Each row of a before or after table is a point. The points were changed in one or more steps. Then noise was added and the rows were shuffled. The steps act on columns, c1 being the first. What was done? A step turns or swaps two columns, mirrors them in a line or flattens them onto one, adds a multiple of one to another, or multiplies or shifts one. Angles are multiples of 10 degrees, from the lower column toward the higher: turns from -170 to 170, lines from 10 to 170 but not 90. Use the fewest steps. Two steps may share a column if one is a turn and the other turns, adds or multiplies; they go together, in the order done. Otherwise the lowest column goes first.
In the rows, zero is written as 128.

Before:
[[ 87  73 164]
 [130 157  71]
 [119 158 165]
 [ 95  70 194]
 [152 125 129]
 [ 94 163 191]
 [173 156 182]
 [ 87 127  81]]
After:
[[136 157  73]
 [ 77  82 165]
 [ 86 134  79]
 [126 163 164]
 [100 166 193]
 [ 85  73 194]
 [180 148 182]
 [150 124 125]]
Steps: turn c1 and c2 by -10 degrees

Before (12 x 4):
[[108  88 160 171]
 [142 105 165 159]
 [139  88 163 202]
 [161 144 172 198]
 [137 159  99 171]
 [115 155 109 142]
 [ 59 165 185  88]
 [ 99 131 111 115]
 [ 71 129  73 208]
 [147 117  80  98]
 [123  72 133 210]
 [176  83 179 119]]
After, 12 rows:
[[176 140 196 117]
 [ 60 196 138  86]
 [124  98 174 210]
 [137 126 180 202]
 [112 131  96 143]
 [146 142 167 156]
 [162 171 143 198]
 [ 96 115 113 116]
 [109 128 181 171]
 [146  85 104  97]
 [138 126  82 170]
 [ 69  87  93 208]]
Steps: turn c2 and c3 by -50 degrees

Before (11 x 8):
[[125 179 145 174  99 116 186 155]
 [110  65  68  94 117 100 170 129]
 [147 121 149 175 126 100  99 163]
 [ 65 136  90 163 115  50 118 109]
 [176 144 120 135 151 154 134 116]
 [142 151 148  84  93 112 140 114]
 [ 91 116 196  79 142  75  99 158]
 [ 96 175 171 157 102  58 180 114]
 [ 99 102  98 135 110 184  91  69]
 [124 107  52 139 135 150  88 203]
 [127 143 101 163 187  83 206  92]]
After (11 x 8):
[[125 109  32 152 135 107  84 171]
 [125 182 134 219  98 137 186 160]
 [ 95 171 171 184 100 201 182 128]
 [ 90 119 184  31 141 182 101 179]
 [148 121 134 223 125 155  97 168]
 [127 143 113 196 187 171 207  83]
 [ 67 136  93 196 116 205 118  95]
 [176 143 125 143 152 106 137 115]
 [140 151 153  40  96 142 138 123]
 [101 104 122 142 109  74  90  60]
 [110  67  71  59 117 156 167 110]]
Steps: turn c3 and c8 by 20 degrees; multiply c4 by 2; multiply c6 by -1

Before (9 x 9):
[[ 95 160  98 109 102 223 182  74 187]
 [ 77 146 143 106  77 141 183  77  91]
 [174  97 142 156 100 162 149  72 113]
 [ 80 103 192 137 133 143 130  96  92]
 [ 83 120 130 195 112 109 120  81 128]
 [239 108  77 117 132 114 147 243 113]
 [ 76  92 119 106  74 171 121 106 149]
 [ 99  92 116 105 137 108 153  71 158]
 [ 96 107  81 156 123 168 183 101 101]]
After:
[[ 70  90 119  78  71 170 124 127 153]
 [ 60 105 191 106 118 144 128 159  95]
 [113  96 142 180  85 162 148 172 116]
 [145 162 101  97  83 223 182 168 189]
 [ 88  88 115  92 116 110 154 185 160]
 [ 63 106  84 131 115 164 180 153 103]
 [ 42 122 134 150  96 109 118 168 129]
 [119 145 141  79  64 141 184 158  91]
 [200 108  75 189 171 116 144  26 110]]
Steps: turn c1 and c4 by 40 degrees; add 1 times c2 to c1; mirror c5 and c8 in the line at 10 degrees

Before:
[[143  76 122 172 188 162 127 111 183 152 152  73]
 [182 120 179  92 222 166 119 112 158 148 180 148]
 [ 95  74 120 197 188 148 138 164 149  61 103 108]
 [102 175 153 161 200 155 108  85 127 113 177 122]
 [ 98 170  75 125 131  59 155 113 102 161 110 155]
 [137 140  58  92 112 110 147 127  83 146 192 136]
 [191  95 150 192 175 199 108 140  93 129  90  66]
 [ 89 164  76 109 132 130 201  82 103 111 111 129]
 [152  76 165 137 182 155  76 116 146  92 114  49]
 [103 164 113 182  97 137 160 162 156  81  85  90]
 [ 76 145 116 123 132  91 200 149  91 145 143  96]
 [115 150 113 140  95  69 198  80  93 122 160 158]]
After (12 x 12):
[[153  38 164 137 156  67  77 109 127  92 142  48]
 [115 203 115  96 106 125 200 134  67 122 122 159]
 [178  89 180 100 184 138 118  95 128 144  68 150]
 [ 91 171  76 150 170 182 201 129  73 109 119 129]
 [ 95 236  73 147 167 150 154 144 105 162 132 155]
 [ 79 176 116 115 139 130 205 171 128 146 117  97]
 [144  32 123  83 195  71 131  70 139 148 154  72]
 [102 168 152  68 182 217 110 106  91 110 132 119]
 [ 95  43 120 114 196  59 137 123 170  60 202 109]
 [105 164 109 140 108 189 162 125 173  78 197  91]
 [137 157  59  90 162 133 147 169 106 145  64 137]
 [191  34 150 128 160 125 106 168 124 128 200  66]]
Steps: multiply c2 by 2; turn c2 and c6 by 50 degrees; add -0.7 times c3 to c5; turn c4 and c11 by 120 degrees; turn c8 and c9 by 60 degrees

Before, 9 rows:
[[ 86 204 141 160 127 137 173 154 100  98 116  94 127 113]
 [184 117 119 164  45 150 133  48 119 111 163 116 107 130]
 [ 88 146 166 107 160 170 126 184  88 162 122  91 130 193]
 [181 184 125  99 147 102 122  67 146  76 162 245 191 186]
 [145 130 185 139 154 184 135 186  80  79 176   7 107 145]
 [ 95 105 123  84 168 170  61 116 120 125  98  63 104 188]
 [112 113 125 155 136  77 121  85 126 166 122 105 119 163]
 [112  93 175 137 127 115 130 173  93  76  89 126  49 186]
 [150 149 128 132 159 188  64 171 124 110 131 115 119  89]]
After (9 x 14):
[[180 184 119 100 143 104 123  65 158 156  73 245 183 187]
 [111 111 123 157 137  77 119  86 124  98 154 105 120 163]
 [ 85 203 118 160 117 137 172 154 122 159 124  94 115 113]
 [ 88 148  79 108 129 172 124 185 118 100 150  91 112 193]
 [ 95 107 107  85 162 170  62 117 115 145 152  62 107 188]
 [143 131  68 140 112 185 138 186 104 147  62   7  93 144]
 [113  93  91 136  96 115 128 172  85 192 136 127  55 187]
 [183 116 189 162  68 149 134  50 116 127  90 116 107 131]
 [150 149 110 132 153 190  63 171 122 141 118 114 119  88]]
Steps: mirror c3 and c5 in the line at 110 degrees; flatten c9 and c13 onto the line at 60 degrees; turn c10 and c11 by 150 degrees
